Each point is reached from the start by the listed moves, each made once or not at all, plus a little noise. Say if it took an odd or an even number of moves. Then give how often each move was made.

Moves:
(1): 0.117,-0.135,-0.027,-0.109,-0.121,0.064
(2): 0.124,0.195,0.016,0.053,-0.123,-0.132
(3): 0.033,0.020,0.302,-0.182,0.017,-0.205
Start: 0.282,-0.031,0.149,0.063,-0.012,0.129
Points:
0.532,0.013,0.163,0.007,-0.269,0.069 => even (1, 1, 0)
0.449,-0.154,0.431,-0.234,-0.106,0.001 => even (1, 0, 1)
0.452,0.202,0.451,-0.088,-0.147,-0.200 => even (0, 1, 1)
0.409,-0.161,0.117,-0.063,-0.121,0.182 => odd (1, 0, 0)
0.284,-0.061,0.134,0.087,-0.023,0.134 => even (0, 0, 0)

Moves:
(1): 0.147,-0.195,-0.042,0.101,-0.182,-0.140,-0.072,0.173
(2): 0.196,0.180,0.152,0.071,0.027,-0.086,-0.077,-0.040
(3): -0.108,-0.054,0.287,0.036,0.114,0.106,0.086,-0.090
(4): 0.118,-0.077,-0.062,0.368,0.144,0.218,-0.026,-0.020
(5): 0.355,-0.080,-0.085,-0.083,0.013,0.226,-0.121,0.023
(6): -0.013,0.040,-0.008,0.020,-0.252,0.132,0.162,-0.010
Start: 0.111,0.055,-0.035,-0.253,-0.038,0.041,-0.151,0.175
Points:
0.222,-0.234,0.186,0.264,-0.242,0.341,-0.021,0.225 => even (1, 0, 1, 1, 0, 1)
0.594,-0.045,-0.213,0.014,-0.124,0.616,-0.168,0.189 => odd (0, 0, 0, 1, 1, 1)
0.000,0.078,0.276,-0.201,-0.182,0.245,0.074,0.098 => even (0, 0, 1, 0, 0, 1)
0.788,-0.058,0.000,-0.168,-0.176,0.069,-0.439,0.311 => odd (1, 1, 0, 0, 1, 0)
0.115,-0.024,0.218,0.184,-0.022,0.476,0.094,0.020 => odd (0, 0, 1, 1, 0, 1)

Moves:
(1): 0.184,0.006,0.042,0.049,-0.082,-0.002,-0.084,0.146,0.058,-0.125,0.092
(2): -0.121,0.355,0.027,-0.100,0.026,-0.053,-0.060,0.312,-0.023,0.034,0.138
(3): 0.089,0.029,0.088,-0.135,0.155,0.082,-0.150,-0.019,0.019,-0.034,-0.048
(4): -0.102,-0.166,0.106,0.213,0.003,0.152,0.214,0.243,-0.005,0.060,-0.105
(5): 0.027,-0.020,-0.116,0.047,0.223,-0.007,-0.003,0.137,0.043,-0.095,0.027
(6): -0.162,-0.044,-0.228,0.008,-0.028,0.289,-0.270,0.041,0.120,0.138,-0.035
(7): 0.039,0.028,-0.061,-0.146,0.045,0.148,0.110,-0.114,0.009,0.002,0.114
(8): -0.056,-0.187,-0.094,-0.131,-0.181,0.098,0.000,0.154,-0.129,-0.163,-0.317
(9): -0.216,-0.042,0.036,-0.067,-0.168,0.062,-0.065,0.004,0.406,-0.002,-0.050
Start: -0.164,-0.042,0.100,-0.028,-0.015,0.238,-0.033,0.226,0.154,-0.008,0.061
Points:
-0.212,0.178,0.067,-0.544,0.017,0.537,-0.109,0.550,0.029,-0.171,-0.065 => even (0, 1, 1, 0, 0, 0, 1, 1, 0)
0.038,-0.063,0.035,0.051,0.119,0.210,-0.126,0.503,0.268,-0.228,0.163 => even (1, 0, 0, 0, 1, 0, 0, 0, 0)
-0.131,-0.163,0.115,-0.036,0.383,0.614,0.143,0.475,0.202,-0.070,0.047 => even (0, 0, 1, 1, 1, 0, 1, 0, 0)
-0.697,0.050,-0.279,-0.253,-0.141,0.619,-0.422,0.874,0.554,-0.101,-0.186 => odd (0, 1, 0, 0, 1, 1, 0, 1, 1)
-0.163,-0.048,0.118,-0.029,-0.006,0.255,-0.036,0.224,0.140,-0.007,0.058 => even (0, 0, 0, 0, 0, 0, 0, 0, 0)

Moves:
(1): -0.170,-0.023,0.011,-0.148,0.041,-0.100,0.055,0.027,0.179,0.054,-0.089,0.127,-0.219
(2): -0.016,-0.259,-0.075,-0.012,-0.224,0.009,-0.327,-0.077,0.038,0.149,0.100,0.229,-0.060
(3): 0.209,0.147,-0.069,-0.160,-0.064,-0.209,-0.110,0.000,0.030,-0.018,-0.172,-0.169,0.116
(4): -0.003,0.141,-0.093,-0.018,-0.223,-0.257,-0.216,-0.074,-0.005,-0.152,0.162,0.025,-0.025
(5): -0.183,0.098,-0.028,-0.056,0.001,0.032,0.142,0.068,0.083,-0.049,-0.222,-0.026,0.232
(6): 0.430,0.108,-0.135,0.097,0.009,-0.165,0.098,-0.113,0.029,-0.074,0.107,-0.105,0.109
(7): -0.021,-0.020,-0.105,-0.137,0.137,-0.004,0.227,0.014,0.044,-0.041,-0.023,-0.135,0.019
(8): -0.039,0.071,-0.012,0.067,0.021,0.034,0.219,0.158,0.041,0.084,0.065,-0.008,0.001
(9): -0.040,0.177,0.082,-0.080,0.050,0.056,0.019,-0.012,0.061,0.132,0.038,0.146,0.051
(10): 0.063,0.120,0.009,0.041,0.101,0.221,0.028,0.086,0.198,-0.097,-0.039,-0.058,0.326
(11): 0.217,-0.029,-0.059,0.044,-0.057,-0.040,-0.019,0.053,-0.130,-0.107,0.010,0.050,0.012
(12): -0.073,-0.003,0.175,-0.105,0.100,-0.192,-0.004,-0.002,-0.124,0.067,0.006,-0.022,-0.113
Start: 0.097,-0.018,0.221,0.012,-0.004,-0.174,-0.070,0.070,-0.079,-0.214,-0.037,-0.073,-0.001
Points:
0.404,0.218,0.064,-0.433,0.002,-0.658,-0.029,-0.055,0.083,-0.054,-0.206,-0.165,0.361 => odd (0, 1, 1, 0, 1, 1, 1, 0, 1, 0, 0, 1)
0.353,0.216,-0.011,0.018,0.018,-0.412,0.431,0.254,0.119,-0.316,-0.166,-0.040,0.133 => odd (1, 0, 0, 0, 1, 1, 0, 1, 0, 0, 1, 0)
0.566,0.096,-0.081,0.187,-0.154,-0.092,0.076,0.247,0.180,-0.308,-0.019,0.010,0.625 => even (0, 1, 0, 0, 1, 1, 0, 1, 0, 1, 1, 0)
0.647,0.749,0.173,-0.148,-0.009,-0.684,-0.045,0.115,0.149,-0.275,0.130,-0.262,0.461 => odd (0, 0, 1, 1, 0, 1, 0, 1, 1, 1, 0, 1)
0.261,0.311,0.249,-0.235,-0.016,-0.318,-0.155,0.051,0.014,-0.099,-0.162,-0.095,0.174 => even (0, 0, 1, 0, 0, 0, 0, 0, 1, 0, 0, 0)
0.311,0.212,-0.105,-0.479,-0.053,-0.554,0.039,-0.009,0.383,-0.052,-0.300,-0.010,0.243 => odd (1, 1, 1, 0, 1, 1, 1, 0, 1, 0, 0, 0)
-0.095,0.191,0.214,-0.275,0.337,-0.218,0.578,0.466,0.222,-0.307,-0.328,-0.142,0.254 => odd (1, 0, 0, 0, 1, 0, 1, 1, 0, 1, 1, 1)
0.097,0.462,-0.032,-0.542,-0.127,-0.689,0.041,0.145,0.186,-0.398,-0.333,-0.049,0.186 => odd (1, 0, 1, 1, 1, 0, 1, 0, 1, 0, 1, 0)
